Each row of a before or after table is a point. The points were changed in one or more steps. Then noise was added and the rows were shuffled. The steps act on columns, c1 being the first. Name the steps. A step turns or swaps two columns, mirrors them in a line or flattens them onto one, adds a multiple of one to another, or multiplies or shifts one. Angles are multiples of 10 degrees, from the lower column toward the higher: turns from -170 to 170, lines from 10 to 170 but not 90. Use the fewest steps. Two steps may share a column if one is a turn and the other turns, adds or multiplies; they go together, in the order done. Otherwise the lowest column goes first.
(in the rows, 128 means zero)

Before (11 x 2):
[[129 221]
 [191 128]
 [183  76]
 [133 107]
 [147 215]
 [ 89 175]
 [137 146]
 [158 126]
 [102  84]
 [156 166]
 [177 161]]
After (11 x 2):
[[216 156]
 [239  64]
 [192  97]
 [199 140]
 [165  72]
 [218 116]
 [239 147]
 [151 169]
 [252 117]
 [207 205]
 [195 211]]
Steps: shift c1 by 60; shift c2 by -10

Before (12 x 4):
[[165 173 196 146]
 [ 67 124 160 190]
 [125 168 193 144]
 [173 108 156 173]
 [207 112 153  84]
 [112 150  62 168]
 [154 142 146 102]
 [ 80 152 157 134]
 [144  44 107 186]
 [166 172 209 116]
 [164 235 157 147]
 [134 103 164 104]]
After (12 x 4):
[[144 155 144 104]
 [123  69 161 190]
 [165 165 193 145]
 [ 45 146 109 183]
 [108 172 153 172]
 [175 165 209 117]
 [113 208 153  79]
 [152 114  62 167]
 [238 163 156 144]
 [152  77 160 130]
 [102 133 168 103]
 [168 125 194 143]]
Steps: swap c1 and c2

Before (8 x 8):
[[156 121 101 131 158 183  96 164]
 [163  85 137  23 167 157 249 132]
 [ 89 126  90 121 184 121  90 153]
 [ 91 109  58 191 157 150 132 114]
 [123 140  77 118 102 146 136 120]
 [145 127  86 158 176  96 135 114]
 [145 163 133  74 166 171 236  67]
 [129 148  92 135 162 145 153 187]]
After (8 x 8):
[[119 121  78 126 105 151 136 123]
 [155 160 102 131 157 183 129 165]
 [ 91 130  58 131 158 152 112 115]
 [ 83 167  89 127 183 119 131 154]
 [147  16 136 129 166 173 145  68]
 [146 120  85 129 172  96 130 114]
 [162  21 136 128 168 153  61 131]
 [132 100  91 128 165 142 142 183]]
Steps: turn c2 and c7 by 100 degrees; multiply c4 by 0

Before (10 x 11):
[[149 124 152 146 145  94 113 111  63 129  90]
 [114 121 115 123 146 135 129  98  68  99 104]
 [165 141 146 143 142 182 142 131  64 123  96]
 [159 119 113 112 132  93 127 132  54 136 113]
 [138 138 158 132 134 133 116 249  82  78  89]
 [121 119 110 136 161 108 157 115 147 127 106]
 [ 69 183 115 121 129 145 167 112 165 121  96]
 [158 116 125 130 114 103 109  96  64  99 167]
 [142 128 113 143 173  96 114 122  54 136 217]
 [139 128  98 152 121 122 103 113  80 120  94]]
After (10 x 11):
[[121 119 113 105 169 120 156 113 122 158 154]
 [ 70 185 114  91 158  94 162 112 163 151 129]
 [112 120 113  93  91 106 129  99  58 128 135]
 [143 126 112 111 101 220 112 125  25 167 114]
 [137 140 160 103  95  86 116 250  77 107 145]
 [158 119 116  80  69 132 127 134  51 168 165]
 [139 126  94 124  84 102 104 113  85 150 149]
 [158 115 125 101  63 175 111  96  74 129 133]
 [162 140 145 114  87  71 143 132  54 151  95]
 [151 125 154 113  90 111 110 115  53 158 176]]
Steps: shift c4 by -30; multiply c9 by 1.3; turn c5 and c9 by -40 degrees; turn c6 and c11 by -120 degrees; shift c10 by 30

Before (13 x 18):
[[134  71 120 151 177 142 126 172 161 119 141 172 169 123 158 159 156  68]
 [174 130  54 171  71  54 180 186 186 162 133  82 136 110 103 159 182 194]
 [180 171 130 138 195 158  89 143 123  45 141 179 176  87  65 110  89 148]
 [160 175  85 199 180 168 163 140 140 155 134 140  92  97 165 127  73 211]
 [ 91  99  56 207 124 141 182  83 159 132  49 144  74 162 138 164  67 199]
 [168 153 138 102 213 189  85 150 153 179 146  94 140  99 124 190 136 170]
 [142 207 171  92 146 189 167 176 115  54  46 149  88  95  87 175 192 127]
 [123 176 182  94  74 148 204  95 203 138 125  68 170 119 128  63 126  65]
 [119 180 186 174 118 120 195 119 126 131  51 162 102 194  95 205 186 108]
 [164 177  61 209  99 144 108 172 172 142 138  51 169 139 129  77  97 191]
 [199  80 101 139 124 191 116 145 185 168  52 130 168 150  83  95 186 140]
 [120 195  79 149 161 168 133  93 132 181  81 140 131 149 150 147 173 152]
 [207 211 101 201  88 108 103 152 101 135 149  79  77 103  89 196 175 151]]
After (13 x 18):
[[127 179 181 118  73 147 205  97  51 137 127  68 166 165 128  65 128  83]
 [141 202 171 134 146 191 166 175 179  55  44 151  87 174  75 132 196 126]
 [ 90 100  56 136 123 135 184  81 160 134  48 140  71  46 136  91  67 176]
 [164 178  60 162  99 142 109 171  71 142 138  50 172  54 127  96  95 170]
 [204 210  99 185  88 106 103 153 200 136 144  79  77  77  78 144 177 141]
 [118 180 189  93 116 120 190 117 206 131  53 161 102  57  85 114 180 114]
 [183 172 131 164 195 159  89 142 110  43 139 175 175 140  45 135  88 142]
 [138  70 117 146 176 145 128 174 155 117 142 172 169 110 167  91 157  82]
 [166 154 137 140 213 188  87 153 185 178 145  92 141 167 121  91 136 157]
 [159 175  88 189 177 168 165 137 126 152 137 142  90  80 174 116  76 187]
 [172 129  53 166  72  53 182 184 145 160 134  77 131 101  93  68 182 175]
 [202  81  99 113 124 188 117 143  88 166  50 128 165 109  70  78 184 137]
 [118 191  79 119 161 168 132  91 146 182  84 140 131 101 154 118 172 144]]
Steps: mirror c4 and c14 in the line at 150 degrees; turn c9 and c16 by -100 degrees; multiply c15 by 1.3; multiply c18 by 0.7
